Rows are points. To make a cloud, some directions were put in groups of two or more. Within a group, all points are equally far from the middle, so they leave a hole (a ring in 2 directions, a hollow ball in 3). The other directions are filled evenly. Then the cloud was stretched, turned, moved and blurred a little. How many holes are there, and how many directions does each take, smallest first?

Cloud (13 x 2):
[[-64  38]
 [-35  21]
 [-64  -5]
 [ 35 -34]
 [-15 -39]
 [ -7  -3]
 [-79  51]
 [ 40  29]
 [-34  37]
 [-32  40]
 [ -9  48]
 [-28 -23]
 [-35  28]]
Holes: 0

Cloud (15 x 2):
[[-67 -20]
 [ 36  -2]
 [ 35   8]
 [-68  -4]
 [  2  47]
 [-14  49]
 [-56  28]
 [-66 -21]
 [ 32 -21]
 [-15  50]
 [-30  47]
 [ 22  35]
 [ 36   1]
 [-47 -49]
 [-15  49]]
Holes: 1 (2)

Cloud (22 x 3):
[[  6  50  46]
 [-52  43 -54]
 [ 25  12 -27]
 [-38 -22  -5]
 [ 25 -36  48]
 [-65   3  41]
 [-21  10  30]
 [ 20  26  50]
 [  9  19  33]
 [  3  59  -6]
 [-33  92 -27]
 [-55  15  50]
 [ 44 -18  -6]
 [-52 -29   9]
 [ 14  27  85]
 [ -6  20 -21]
 [-46  54  55]
 [  5  53  35]
 [ 62  -3  71]
 [ 23 -26  19]
 [-57 -10   6]
 [-42   8  26]]
Holes: 0

Cloud (29 x 4):
[[  33   47   21  -29]
 [ -16   52  -33  -67]
 [ -32   38    5  -47]
 [ -18  -59   25   18]
 [  44   18   77  -18]
 [  32   31  -65  -34]
 [ -11   32   15  -48]
 [  54   27   17 -100]
 [  65    5   49  -42]
 [ -65   57  -39  -22]
 [  20  -25    0   23]
 [  -5   46   28   25]
 [ -10   50   28   19]
 [  16   35   21  -48]
 [ -13  -26   43   41]
 [ -11   18   14  -94]
 [  -4   55  -58  -15]
 [ -18   -8  -14  -46]
 [ -16   29   63   -5]
 [ -54   80  -33  -52]
 [  11   30   74  -27]
 [  45    2   20   18]
 [  33    4   28   40]
 [  -5   31   17  -77]
 [  -4  -12   33   -4]
 [  17  -14    8  -10]
 [  24   67  -35  -71]
 [ -31  -25    3   33]
 [ -34  -14    8   34]]
Holes: 0

Cloud (53 x 6):
[[ 34 -35  62  19  16 -33]
 [ 22 -24 -24 -57 -16  15]
 [-10 -20  56 -29 -13  52]
 [ 72  35   0   7  64  33]
 [ 20  18  43  97 -20  29]
 [  9 -20   1 -12  15  69]
 [-56 -24 -88 -12  12  48]
 [  9 -42 -48 -15  17 -68]
 [  7  20 -14  26   2 -21]
 [-49   5  33   9 -28 -83]
 [-11  30 -19 -58 -13  -3]
 [ -5  27 -31  50 -12  59]
 [-27  21 -83   7   2  63]
 [-47 -17  76 -32  50  29]
 [ 20  -8   5 -55 -10  -2]
 [-62 -27   0  57 -12   8]
 [-20  15 -17 -53  56 -46]
 [  7  33 -13  63 -12   6]
 [ 34 -21  91 -10 -51  45]
 [-71 -25  15   2 -66 -27]
 [  6  22 -37  10   6  35]
 [-17 -31  16   9 -20  36]
 [-50  10 -44  27  -6  49]
 [-34 -17 -35  34 -23  60]
 [ 34  33 -40 -20 -27  34]
 [ -7  17 -27 -62  -3  28]
 [-11 -40 -65 -14 -33 -31]
 [-50  41  36  34  26  -4]
 [ 57  27  67   0  29  42]
 [-85   8   7   1   4 -33]
 [  0 -43  14  -2 -77 -18]
 [-16  70 -12   4  -6  31]
 [ 44 -54   0 -48  83 -19]
 [-28  26 -64 -43 -34  -2]
 [ 55   9  11  -4  16  95]
 [-48  -5 -58 -34  16  64]
 [ 41   5 -27 -19 -21  32]
 [  2 -46  50  17 -70 -53]
 [-14 -42  40  10 -35   8]
 [-16  36   0 -12  36  43]
 [ 76 -32   1 -61   1   7]
 [-40 -72  13  14  -3   2]
 [-68 -25 -44 -56  12  20]
 [-20  60  54  32  35  72]
 [ 44 -30  52 -29 -17 -15]
 [ 71 -39   7 -39  10 -46]
 [ 36 -11 -46  31 -59   2]
 [ 27  41  13 -88  30  21]
 [ 13   6 -32 -25  59  79]
 [-38  34 -13  14  -1  35]
 [ 53   8 -60  52 -19   1]
 [-25  -6  78 -15 -24  65]
 [-31  40 -50  28  32 -27]]
Holes: 0

Cloud (74 x 8):
[[ 45  36 -24 -67   4  23  29 -15]
 [ 16  13  57 -21  23  19 -18  91]
 [  6 -23  28   9 -82 -34   5  -4]
 [ 22 -46  23   3  37  59 -58 -41]
 [ 33  26 -69   8   0   6 -69 -32]
 [-28   3  10 -72  62 -16  17  44]
 [-54 -18 -24 -72 -12  26  -9  -3]
 [-35  12  36 -72  12   2 -11  10]
 [  7 -27 -48  36 -31 -23  56 -42]
 [-36  71  10  -5  29 -28 -61   0]
 [ 48  10 -18  56 -45  11   4 -52]
 [-20  39 -48 -32  11 -57  40  40]
 [  8  33 -30  57  27   4 -20  55]
 [ -5 -39   0  84   6  49 -29 -49]
 [ 65   4 -59 -21  83   1  -3   8]
 [-14 -24 -52 -27  -4 -48  -7 -59]
 [ 26 -63  -2 -12 -16  45  11 -31]
 [ 23  18  -9 -49  91 -24  14  35]
 [-21  43 -24  23 -71 -56 -42   2]
 [ -2 -64  13  59  -3 -28 -10  51]
 [ 82   2 -29 -42   0  20  60 -20]
 [-16 -53 -17 -68  20 -35  26 -35]
 [ 48  13  23 -46  87 -11  33  22]
 [ 31 -54 -31 -33 -10  -7 -60  52]
 [ 36  38 -17  -8  88 -29 -36  -6]
 [  8 -47 -45  64  64 -35 -26 -35]
 [ -9  27  -2  27 -24  72  20  50]
 [-45 -52 -24  19  46 -60  -6   8]
 [ 27  37 -12 -13  80  -3 -51  14]
 [-34  44  -9 -25  62  -6   0 -58]
 [  9 -23 -50 -77 -24 -63  21  19]
 [  9  27 -48 -55  49  58  27 -38]
 [  0  32  23  80  68  36 -14 -12]
 [ 12 -55  26 -15 -19 -16  59 -42]
 [-15  45 -32 -61  33  11  23 -26]
 [-33  61 -37 -40 -20  43 -55  12]
 [-75  55   9 -16   2 -21 -52  29]
 [-60  24  18 -41  31 -15 -49   4]
 [  9  59  13 -45  27 -38 -44   1]
 [ 20  25 -35  52 -15  24   1  57]
 [  8  51 -46  51  55  39 -39 -15]
 [ -2 -67 -37 -68 -12  20  26  -9]
 [-71  34 -29 -17   7  11  12 -13]
 [ 67  30  48 -18  64 -15  10  -8]
 [ 26 -46  -3 -57 -53 -26  29   4]
 [-24  74  43  39 -29 -24 -24  21]
 [ -6   6 -71 -36 -38 -47  -8   4]
 [ -2 -65  43  25 -10 -49  14  46]
 [ 16  19  -5 -66 -17  59  36  44]
 [ 17 -68  -8 -28 -37  35  -5  13]
 [ 33  33   6 -29  20  40 -73  54]
 [-37 -67 -64  37  -8  20  30  26]
 [-17  63   8 -22  54 -22 -42 -27]
 [ 29  50 -48 -29  22 -33   2 -65]
 [ 19  35 -35  58 -51  17 -31  12]
 [-12  29 -68  11 -58 -16   0  35]
 [-46 -10  74  43 -11 -11 -22  -3]
 [ 62  51  -2 -32  -7  49 -24 -44]
 [ -9 -14  64  34  53  13  27   3]
 [-35 -36  32 -66 -52   9  -9  15]
 [-32  15 -31 -11  57  41 -55  44]
 [ 27 -12  36 -36  88  19  39  37]
 [  8  17 -76  12 -22 -26   3 -37]
 [ 17  42  31   9 -86 -25  -1  28]
 [-33 -26  63 -51 -10 -14 -36  12]
 [  1  59 -11 -51  41  -1   1 -49]
 [-15 -35  20 -24 -38  64  10  -3]
 [ -9 -61 -39  52 -30   1   1  56]
 [-47 -19 -43 -35  65  25 -10  89]
 [-24 -30   5  38 -34 -48  24 -32]
 [-40  -7 -50  -7  36  62 -41 -33]
 [-14 -39  20 -38 -44  44  -1 -15]
 [-14  49 -15   8  18 -65 -32  44]
 [-55  39 -34  16   7  56 -45 -65]]
Holes: 3 (2, 2, 2)
